Each point is reached from the start by the listed moves, each made once or not at all, plus a little noise. Is the number of moves made odd or even? Then give how often each move was made.

Moves:
(1): [17 -6 18  2]
(2): [ 60 -29 -58  -7]
Start: [ -1 -10  13  -3]
Points:
[ 16 -16  29   0] => odd (1, 0)

Moves:
(1): [  6   8  -2  -3 -13   5  -8   9  13  -3  -9   3  -5  -8]
(2): [-12   0 -12  -2 -14 -16 -12   7   2  14   1   1  -3   7]
(3): [  3 -24   0  15 -12  14   6  -2  -5 -10   9 -17  10  15]
(4): [ -1   6  -7   0  21  10  -3   1  15   0 -15 -10  -3  -6]
(5): [-10   4   2   8  -1  -3 -10   0   4   5  14  -8 -16  -8]
(6): [-4  0 14  4 12  7 -1  5 -7 -3 -9 -3  3 -4]
(7): [ -6  18  -3  13   1  -1   7  -6 -11   0  -4  -3   7  -3]
(8): [ 2  6 -5  8  0  1 -7 -2 -7 -9 -5 10  0 13]
(9): [ 10   9  10   3  12  -9  17  -2   2  -4 -12   0   6  14]
(10): [  0   0   0 -17  18 -19   7  22  18  -4  -1   8   1 -10]
(11): [-15   6   9  -5 -10  13   2  -8   2  -1  13  10  10  13]
Start: [  2 -13  -8   0  20  10   9   4   7  -7   3   3 -21   4]
Points:
[ -7   3   2  25  31  35  39 -11  10 -21  -6 -15   9  36] => odd (0, 0, 1, 1, 0, 0, 1, 0, 1, 0, 1)
[  4  11 -20  -2  27  -1   2  18  38   0 -33  -1 -24  11] => even (1, 1, 0, 1, 0, 0, 0, 0, 1, 0, 0)
[  0 -29  -3   1  60  22  18  31  27 -24 -12 -21 -11  -1] => even (0, 0, 1, 1, 0, 1, 0, 0, 0, 1, 0)
[-10  17  -9  -7  17  12   4  12  40   0 -18   8 -14  25] => odd (1, 1, 0, 1, 0, 0, 0, 0, 1, 0, 1)
[ -3   0  12  34  50  -2  29  19   1 -31  -6  -9 -10  20] => odd (0, 0, 1, 0, 1, 1, 1, 1, 1, 1, 0)

Moves:
(1): [ -5  12   4   2  -3 -14  -3   5   8  -7   0   3  -9   0   9   1   1   1
  -2   6  -4   2 -12  -3   1]
(2): [  1  -1   7  -4  -6  -1   5  -8   1  -7   7  -3  -9   7  -9   2  -3   1
   6  -2  -9 -10  -7  -7   0]
(3): [  8   7  11  10  -2  16 -11  12   7  -5   0   2  -7  -9  -1 -10   3  -3
 -12  -7  -1  -1  -8 -10   9]
(4): [ -5   1  10   2  -1  -6   6  -2   1  -7   1  -1  -2   2 -12   5  11  -7
 -10   6   1   1  -3  17   0]
(5): [ -5  17   3 -13   5 -16   7   6  -2  11  -1   6  -2  -9   0  -4  -6  -5
   1  -2  -8  12   6 -10   1]
(6): [ -9   3  -3  -1   3  -6   4 -15  10  -6  -6  -1   2   5 -16  -6 -12  -3
  -4  -7  -1 -12   7   6   0]
(7): [ -2  -4  -4   1  -3   2   2   9  -3   8   0 -10  -5  -4  -4  10  -5  -1
   4  -8 -13  -1   1 -12   4]
(8): [  0  23   2  -3   7   9  10   2   1  14  -3  -5  -2   3   1  14 -18   8
   3   0  13  -4  14 -15  -6]
(9): [-1  2  2  0  7 -1 10 -4  0  6 -8 -3 -6  4  2 -8 -1 -3 -2 11  3 -6 -6  3
 -2]
(10): [-16   0  -3 -13   5   0   2   3  -7  -1   8 -18  14   0   3   0  -8   9
  -4  -4  -7  13  -1   4  12]
(11): [ 15   0   1 -20   8  -2 -14  -1  16  -7   6   6  -8  -6  -3  -8  -4  14
  13   7  10 -18  -6  -1   5]
(12): [ 3 14  0  4  3 -4  3  1 -4  4  7  3 -1 -1  3  1  2  7  3 -1  3  0  3  1
  1]
(13): [ -4   0  -2 -10   4  -8  -4   8  11  -4   2  -2   2   6  -3 -10   5  -9
   0  -2  -1  -8   2  -2  -6]
(14): [  3   5 -14   2   4 -10   6   7  -3  -5 -11  20  11   6  -1  -1   8   0
 -21   3   6  -1  11  23   6]
(15): [-12 -10  -2  -4  -6  -3  -6   1  -1   0  -7  15   4   4   2  -6   5   1
  10  -7   5  -5   0   7   5]
(16): [ -2 -12  -5  12   3  -8  14 -13  -1  17   0  -5 -14  18 -10   2 -11  -5
   6   3   9 -14  -8 -16  -8]
(17): [-10 -10 -10  -4  14  -3  13  -6   2   5   8   2   3   2 -10  -2   0  -6
  11  11  -6   3   1 -10   0]
(18): [ -2   0  -9   2   0   3  -3  -4   7   4  -2  10   0   2   3  -2   7  -5
  -8 -12  -4  -6   1  -5  -1]
(19): [ -7  -8 -27  -4  -3   0   7  12  -8   4   5  12   7  -9   8   2  -5 -10
   7 -15  -2  -2   1 -11  -4]
(20): [-12   1   0   2   1  11 -13  -7 -16  -5   3  -2  11   2  -7   1  -7  19
  -8  -2  -2   4  16  -1  -6]
(21): [  4  -4  -6   0   3   2  -3  -1  -3   0  -5   7  24  -3   1   1   6  19
   7 -12   4   2  -4  -5  -3]
(22): [  5 -12   8   6   2   7   7  -6   0  12  -3  -8  -1  -6  18   0  11   3
  -4  10  14  -1   3  -7  -1]
(23): [ -6   6   2  10  17 -12  10  -1 -10  -2  -8  11  -6   0  11  10 -11  11
  -2 -19   5   6  10   8  -1]
(24): [ -4 -13  11   1   7 -13  -2  -4  -8   0   1   4   5  -3   8   0  -4  -2
  10   7   5  -1 -11   1   4]
Start: [ -2 -12 -10   2   4   5  -7  -8   2 -11  -2  -2  -4  -7 -15  25   1  -9
  13   6   9   5   0   9   2]
Points:
[-21 -19   3 -19  30 -48  -4 -26  16  -3 -21  37  -8 -21   6  23 -15  24
  45 -32  12 -28 -11 -19  17] => even (1, 1, 0, 0, 1, 1, 1, 0, 0, 0, 1, 0, 0, 0, 1, 0, 0, 1, 0, 0, 1, 1, 1, 1)
[-30 -23 -23 -21  20  10 -41   1 -14 -24  13  34  45 -28 -12   9   9  32
  21 -36  22  -7 -13   5  27] => odd (0, 0, 1, 1, 0, 0, 0, 0, 0, 1, 1, 1, 0, 0, 1, 0, 0, 1, 1, 1, 1, 0, 0, 1)
[-38  33 -40 -14  29 -36  34  28 -15 -14  -1  13  23   0  -9  60 -15  19
   5 -43   5   4  13   5   9] => even (1, 1, 0, 1, 0, 0, 1, 1, 0, 1, 0, 1, 1, 1, 0, 0, 0, 0, 1, 0, 1, 0, 1, 0)

Moves:
(1): [-4 -5  4  0  5 -2  4  0 -3 -3 -4 -2  0  1  2 -2  0 -4 -1  6  4  0 -4 -1
  3 -3  7]
(2): [ -9  -3   1 -13   5   2   3  -5  -1  -2  -1   0   1  -9 -10   7   6   0
 -12 -10  -4  -3  -2  -2  -2   3  -5]
(3): [ -1  -3   6   3 -16  -8  -2   5   2   0   3  -1   1  -5  -6  -5  -1  -4
  13   0  -3   4   7   0  -2  -6   2]
(4): [ 3  4 -9  7 -1 -4 -3 -9  7 -5  2  1  4 -4  1 -6 -8  6  9 -6  3  4  3  0
 -3 -2  5]
(5): [  2   4   2  -4   9  -8  11   0   2   2   4  -2  -3  -1  -2   8   5  -7
   8  -4   0   0  -4  -8 -14   2   4]
(6): [ 6  9  3 -6 -2 -3  5  3  1  4  1 -4 -2  2  6  6  2 -5 12 -3  1 -2  3 -4
 10 -2  2]
(7): [ 6 -5 -3 -6  0  3 -3  2  3 -1  4 -1  3  4 -4  1 -4  2  5  9  2 -1 -3  1
 -4  0 -4]
(8): [-5 -6  5  3 -1 -8  6 -4 -4  4  0  3 -7 -5 -3  4  1 -5 -5 -4 -1  0  9  4
  5  4 -6]
(9): [ 6 -5  2  9  1  5  0 -4  5 -3 -2 -9 -6 -5  4  1 -8 -6  2  3 -1  1  3 -2
  3 -3 -8]
(10): [  5  -6   5   3   5   4   0   0  -1   6   1  -4  -1  -4   0   1  -3  -3
   5  -4   1  -1  -4 -12   3   7   4]
(11): [  0  -2  -3  -1  -3   0   3  -1 -11  -2   8  -2  -3   1  -4  -2  -6  -4
 -15  -2   2   8  -2   0  -3  -3  -5]
(12): [ -1 -11   1   4  -5   3   0   4   4  -1   6  -1  -1   0  11 -10   0  -2
   8  -4  -2  -3  -3   3   7  -4  -3]
(13): [ 2 -8  5  0  2 -2 -2  5  4  8 -3 -6 -1  0  2  1 -9 -2  6 -8 -6  2 -4  0
  1 -2  9]
(14): [  2  -2   1  -5   5   1  -2   0   3   6  -5   4 -14  -3   1   8   6   2
  11  -3   1   7  -8 -12  -4  -3  10]
(15): [ -2 -14  -2   0   3   6  -4   9  -6   2   3  -9   4   9   5 -12  -2   5
   2  -4  -1   7   5   0   0   9   6]
(16): [ 4  6 -5 -2  3 -3 -2  2 -3 -3 -4  4  3 -3  3 -5 -6 10 -1  6 -2 -1 -3 -2
  0  3 -6]
(17): [ -1   4 -12   6  -5  -4  -8  -3  10  -4  -2  -4   3   4   0  -7  -1   4
  -3   3   2  -5  -2  -7  -6   2   1]
(18): [ -2  15 -10  -6 -10  -2  -3  -4  13 -13  15  12  -3  -2 -11   3   4   5
  -9   2  -5  -7  10   7   5  -8   1]
(19): [ 6  2  2  0 -4  0  8  3  2 -3  0  0  1  0 -1  4  3  0 -4 -6  5 -1  5  0
  4 -1 -2]
(20): [ -5 -10   3   1   5   0   3  -2  -9   0  -3  -8   3   2   0   5   2   1
  -1   0  -2   2  -4  -8  -1   2   3]
(21): [ 4 -4 -1  1 -9 -1  1  7  9 -4 -2  0 -3  7 -3 -1  4 -8  9 -5 -3  9 -2  0
 13 -1  5]
(22): [-1  0 -8  3 13  2  3  0 -3  4 -8 -8 -3  0 -1  6  0  3  8  0  8 -4 -8 -3
 -8  7  4]
(23): [ -4  15 -10   1   2  -4   3  -4  15  12   1   3   1  -6 -12   0   5   3
   6   4  -4   1  -2  -3  -5   0   2]
(24): [ -2  -3   7   1 -10  -7  -6   5   2   0   5  -9   0  -3   3  -4   2   0
   2  -3   2  11  -1   3   8   3   5]
Start: [  9   0   3   2   0   0  -1  13   7  16   0   2  -4   2   1   3 -10   3
   3   5  -9  -1   8   1  -7  -4 -11]
Points:
[ 10 -16  -2  -3   4  -6  11  26   4   9  -1 -18   3  -9   9 -14 -15  12
  36 -17   1  -1  11  -7   0   1  -1] => even (1, 1, 1, 1, 0, 1, 0, 0, 0, 0, 0, 1, 0, 0, 1, 1, 0, 0, 1, 0, 0, 1, 0, 0)
[ 26 -12  14  14 -22 -31   8  32  18  12  13 -34 -14  -5  20 -13 -28 -17
  29  -6  -5  14   3 -17   6 -18  -5] => even (1, 0, 1, 0, 1, 1, 0, 0, 1, 0, 1, 1, 1, 0, 0, 1, 1, 0, 1, 0, 0, 0, 0, 1)
[ 14  -4  -2 -20  16 -15  18  36  44  33   9 -21 -23  -8  -4  14   9   1
  53 -29 -12  15 -16 -32  15   7  35] => even (1, 1, 0, 0, 1, 1, 0, 0, 0, 1, 0, 1, 1, 1, 1, 1, 0, 1, 1, 0, 1, 1, 1, 1)
[ 15 -38   9  -8  31  -3  10  25 -16  26   6 -27  -1  11   4  -2 -32   1
  13   3  -9  12 -16 -28 -25   9   5] => odd (1, 0, 0, 0, 1, 0, 1, 0, 0, 1, 1, 0, 1, 0, 1, 1, 0, 0, 0, 1, 0, 0, 0, 0)
[ 18 -43  13  22  21  -7  -1  21   5  39  -5 -45 -26 -10  31   0 -28   7
  60 -24  -6  23  -4 -31  13  16  16] => odd (0, 0, 0, 1, 0, 1, 0, 1, 1, 1, 0, 1, 1, 1, 1, 1, 0, 0, 0, 1, 0, 1, 0, 1)

Moves:
(1): [  6   3   1  -5  -7   1  13   1  -2  -8   2   1  11  -1   8   7   9   0
   1  -9   4 -10  -3 -11   0]
(2): [-11   7  18  -6 -15   0   3  16   5   0  -3 -21 -21  -3  10   3   5  -2
  -1  -1  -5   6  -7  -7 -14]
(3): [ -3  14   4   7  -2   3   3  -2  -6   0   0  -6  -6   2  -2  -4  -4 -14
  10  -2 -13  -4   0  14  -6]
(4): [ -4  -6   3   3  10  -5  -4   9  -2  -4   2   0  -3  -7  -3   2   6  11
  -3  -4  -4   5   4 -11  -6]
(5): [-12   4   4  -8  -1  -7  14  11  -4  -2 -17   1   2  -2  -2   1  11  10
  -6  -6  -4   5 -11  -5  -3]
(6): [-23 -12   7   2  -3  -2  -9  11   6  -1   5  -1 -12   0   4   6  -2   3
  -1  -8   0  -4 -15 -13  -5]
(7): [  8 -17  -7  -5   7  -7  11 -10   2  -1   1 -13  -1   5   1  -4   3   3
   5  -1   6   7  18  10  -7]
(8): [ 10  -8  14   1 -11 -27  13   8   1  -2   5 -13  -4  -7  25   8  15  -8
 -11   5  20   2   1  17  -6]
(9): [ 18  -3  -2 -15  24  -3  13  -5  -7  -8 -27   7 -13  -5   2   1   0   5
   7   6   2  -5   8  14 -14]
(10): [ 0  1  3  0 -2  0 -2  3  3 -1  4  4  4  7  3 -2  2  4  5  4  1 -1  6  2
 -2]
(11): [ -3   2  -2   0   0   3  -3  -8  -7  12  -3  -4  12  -1   0   7   2   0
  -4   8 -17  -4 -10  -1   2]
(12): [  4  -2  15  -8  -3  -1  15   4   6  13  -7   9   3  -3   4   3   6  -7
  -2   0   1 -10   1  -8  12]
(13): [ 5 -2 -5 -2 20  1 10  3  0 -6 -1  3  9 -1  0 -1  0  0  2 11  0 12  5  5
 -3]
(14): [  0  -6   0  -5   8 -14   2   0   2  12  12  -2 -17  -6   3  13   5  23
   7  -7  24  -3  -8  -5   5]
(15): [  2   3   6   0  -2   0   4  -4 -10   8  -2  -2   8   0 -16   2  -2  -5
   6  17  10  -8  -2 -10   2]
(16): [  6  -3  10   7  -8   0  25   5  12  -2  -2  -3  -9  14  -3   1  12  -5
 -16   9  15 -10   8   6  -7]
(17): [ -2  -3  -1 -11  -3  -2   3  -2  -8   0   3   3 -14   6   0   2  10  -5
  -3   1   0   5   5  -1  -1]
(18): [ -6   0  -9 -10  -4   3 -22  -3  10   4  13  -9  16  -6  -1  -8   5  -7
  -3   0  -3 -16   5  -1  16]
(19): [  5   7 -16   5  10 -10  -1   4  -3   2  -3  -1 -12  10  -4   1 -11  -5
   7   2   2   2   4   1 -14]
(20): [ -7 -20  -4 -12  -2   2  -6  10  -2  -5   9  -5   0  -7  -3  15  -5  16
  -8  -6   9   4  16  -6  15]
(21): [ -1   0   1  -3   3  -4 -12  -5   7  -5   4   2   5  -3  -4   8  -2   2
   1  -5  -2   8   1   2   3]
(22): [-10  -8   2   5   6   4   8  -3   7   0 -14   4   4 -14   7   4   8   3
   1   8  -4   3   2 -16  15]
(23): [-7 12 -2  0 -1  6 -7 -4 -6  1 -2  2  4  8 -1 -4 -2  4 -3 -6  4  0 -3 -4
  2]
(24): [ 17  -7 -17   7  15  11  -7  -3   4  10  -8   7  12  -3  -6  11   4   0
  11   5  -1   0  -9  -5  14]
Start: [ -2 -17  -9  -2  -3   5   0 -12  -4  -3  -4  -3  11 -10  -5   4 -10  24
  -6  10  -7  13  -7  -9 -19]
Points:
[ -3 -45  -2 -43  37  -5  33 -15  -7  -6  -3 -12  16 -31 -13  49  37  53
  -5  41  16  -9  28 -28   1] => odd (1, 0, 1, 1, 0, 0, 0, 0, 1, 1, 1, 0, 1, 1, 1, 1, 1, 1, 0, 1, 1, 1, 0, 0)
[-15 -47 -26 -54  21  -1   5   4 -11  -1 -11  -9 -10 -32  -2  49  22  54
  10 -17  12 -13 -19 -30   1] => even (1, 0, 1, 0, 1, 1, 0, 0, 1, 0, 0, 0, 0, 1, 0, 0, 1, 1, 0, 1, 0, 0, 0, 1)
[ 30 -24 -10  -9  16 -32  30  19   4   4   3 -27  -7 -14  36  44  18  36
  15  20  38  21 -18 -11 -40] => even (1, 1, 0, 0, 0, 0, 0, 1, 0, 1, 0, 0, 1, 1, 0, 0, 0, 0, 1, 0, 0, 0, 0, 1)
[-26 -43  27 -29 -28 -15  44  20  11   3 -15 -18  49 -26  29  38  60  45
 -56  14  16 -18   9 -47  20] => even (1, 0, 0, 1, 1, 0, 0, 1, 0, 1, 1, 1, 0, 0, 0, 1, 0, 1, 0, 1, 0, 1, 1, 0)

Moves:
(1): [-6  4 -9 -3  1 13  3 -1 -1  1  0 11 -9 -3 -1  1 14  1 -8 -5  8  0  9  7
  2]
(2): [ -6   2  -1   4  -7   7   2  -6  -9   7  -5  12  -4   7  -1  -3  -2 -14
   4   4  -1  -6   7  -6  -5]
(3): [-7  9 -1  1 -2 -1  2  3 -1 -5 -2  1 -5  1  6  1 -3 -3 -6  7 -6 -2  1  2
  0]
(4): [ -2  -5  -5  -8  -5   3  -6   0   8  -1   7  -2  -8   5  11 -11  -2  -2
   2 -10  -7  -1  -4  -1  -3]
(5): [ -3  -2  12   0  -6  10  14   1  -7   6   3  10 -13  -3   4  -1  23  -8
   2  -4  -6  -6  -2  -9  -8]
(6): [  2   3   6  -3  -3   3  -4   0   5   7   1  -1  -6   1  -2  -4  -3   1
   5   6   2 -11   5   2   6]
(7): [  0  -6   2   0   1   7   8   2  -2  -3  -3  -5  -2 -19  -3  -5  -5   0
  -8   4   3   1  -1  -4 -10]
(8): [  5   9  -1  -1  -6   2   4   4  10   4 -10   4   9   6  11   1   5   0
 -10   9   5   7   0   4   5]
(9): [13  5  4 -5  5  8  6 -4 -3  6 -1  2 -9 -2 -2 -2 -2 -9 -1 -1 -4 -2  4  7
 -8]
(10): [  9  -4   1  -5 -12  -5  -3 -16  12  -1   9 -10  -8   6  -7  -1   3 -11
 -11   1   4   3  -2  -1  -3]
(11): [  7   5  -1  -5  -8 -11   5  -3  -9 -11 -15   5  13   4  -3 -11   7   6
   2 -10  -8   4  -3 -12   0]
(12): [ -2   7  -2   7   0   3   0  -3   0   2   0  -7   3  -3   1  -1   6   7
   2  -6   6   3 -18   0   1]
(13): [ 1  6  1 -8 -9  1 -6  7 -8  1  2  3 12  5 -1 -1 -9 -6  5 -9 -1 -5 -4 10
 -1]
(14): [  6   6   5  -5  -6   0   1   5  -7   4  12   1  -5   9   5 -13  -6   1
   5   7  -4   8  -7  10   7]
(15): [ 0  0  4 -6 -2  3 -2 -3 -3  2 -2 -2 -7  4  2  5  4  4  3 -1 -1 -2  0  2
  8]
(16): [  6  -9   8  14   6   4   1  -1  -3  -3 -11   0   5  -2  -7   0  -1   0
  -6  -2   1   4   1   2  -1]
(17): [ 10   0  -5  -1 -15   5   2  -1   6   3   4 -14  -6  22   1   4   0  -2
   5   6   4  -9  12   7   0]
(18): [ -6  -3   6   7  -7  13 -11  -8   3  -4   3   6   8  -2   2  10   0   4
   0   1   1  15   3  -6   2]
(19): [ -2  -5 -10  -1   3   1   2  -8   0   1   2  -3   9  -9   3   4   2   6
 -10   5 -11  -7  -3  -4  -1]
(20): [  7  -3   8   2   5  -3  -2   8  -8   1   2  -1   7   7  -8   1   4  12
  -1 -10   1   4   1 -14   8]
(21): [ -6  -1  -2   4  -5  -5   6 -10  13   6   3 -11   5  -4  -1   2  -3   0
  -4  -7   4 -10   3   0   5]
(22): [  3  -6   8   4   5   6  -5   8  -7  -5   2  12  -3  -2   1   0  -9  -4
   5  -5  -3  -7  -1 -11   7]
(23): [  4   3   6  -6   7  -2  -5   3   8  -6  14 -16   8   2  -1  -8  -4  -2
   7   2  -4   1  -8   7  10]
(24): [  7   6   9 -10   3  -7   0   6 -13   1   5   3  -4   4  11  -9   4   3
   9   9   8 -11   2   7   8]
Start: [  1   6   9 -13  -4  -1  -7   2   2  -5   2   8  -2 -10  -2 -11  -5  -7
   0   8   3   0   3  -3  15]
Points:
[ 29  15  15 -36 -18   8 -18  -4  -1 -24   7   9  24   0  17 -48  13  -8
 -13 -11   3  -8 -28   5  42] => even (1, 0, 0, 1, 0, 0, 0, 1, 0, 1, 1, 1, 1, 0, 0, 1, 0, 0, 1, 0, 0, 1, 1, 1)
[  1  25  38   4 -22  23  22  -1 -15 -11 -25  24  13 -25  11 -20  48  13
 -29  -7  20  11  -2 -26  29] => even (1, 0, 1, 0, 1, 0, 1, 1, 0, 0, 1, 1, 0, 0, 0, 1, 0, 1, 0, 1, 1, 0, 0, 1)
[  6   2  35  -2 -26  26 -17  17   1 -10   7  14  20  -8  16 -24 -33  -5
 -19  -7  -4  15  -9 -13  33] => odd (0, 0, 1, 1, 0, 0, 1, 1, 0, 0, 0, 0, 1, 1, 0, 1, 0, 1, 0, 1, 1, 1, 0, 0)
[ -3  -3  25  -8 -42  60  -7 -18   2  13   2  29 -43  16   9  -9  28 -23
   6   3   3 -14  33  -4  16] => odd (1, 1, 0, 1, 1, 1, 0, 0, 0, 0, 0, 0, 0, 0, 1, 1, 1, 1, 0, 0, 0, 0, 0, 0)
[ 36  22  18 -52 -29  40  12 -18  26  12  31 -19 -39  -4  24 -43  38 -22
 -17  25   9 -30  -4  21  15] => odd (1, 0, 0, 1, 1, 1, 1, 1, 1, 1, 0, 1, 0, 0, 0, 0, 1, 0, 1, 0, 0, 0, 1, 1)
